Each point is reached from the start by the listed moves, each made once or not at all, plus a little noise. Say if it took an odd or an even number of moves. Then give how often each move was made.

Moves:
(1): .85 -.07 .04 -.01 .00
(2): .07 .83 .05 .09 .09
Start: -.07 -.19 .34 -.17 -.01
Points:
-.03 .66 .48 -.06 .11 => odd (0, 1)
.86 -.26 .32 -.15 .10 => odd (1, 0)
.02 -.28 .44 -.15 .08 => even (0, 0)

Moves:
(1): .42 -.05 -.10 -.03 .06 .25 -.23 .02 -.15 .05
(2): .03 .51 .15 -.06 -.07 .06 -.07 -.02 -.09 -.09
(3): .12 -.14 .41 -.10 -.04 -.03 .15 -.14 .02 .05
(4): .12 -.04 .08 .36 -.07 .11 .07 .08 .04 .02
(5): -.02 .08 .10 .09 .39 -.02 -.16 .00 .10 .09
(6): -.11 .01 .02 .01 .08 .34 .03 -.08 -.05 .01
(7): .20 .32 -.22 -.11 .27 .04 .47 -.08 .06 .06
(8): -.05 -.05 .10 -.06 .02 .10 .01 .32 -.08 .07
(9): .03 .03 -.02 -.08 -.03 .02 .02 .04 .35 -.11
Start: .07 -.02 -.06 -.11 -.19 .31 .10 -.29 .09 .15
Points:
.61 .34 .41 -.38 -.20 .94 -.06 -.48 .19 .11 => odd (1, 1, 1, 0, 0, 1, 0, 0, 1)
.24 .87 .08 -.31 .37 .56 .32 -.02 .46 .19 => odd (0, 1, 0, 0, 1, 0, 1, 1, 1)
.01 .06 -.04 -.15 -.15 .68 .15 -.35 .36 .07 => even (0, 0, 0, 0, 0, 1, 0, 0, 1)
-.04 .56 .28 -.19 .16 .87 -.05 -.02 .31 .14 => odd (0, 1, 0, 0, 1, 1, 0, 1, 1)
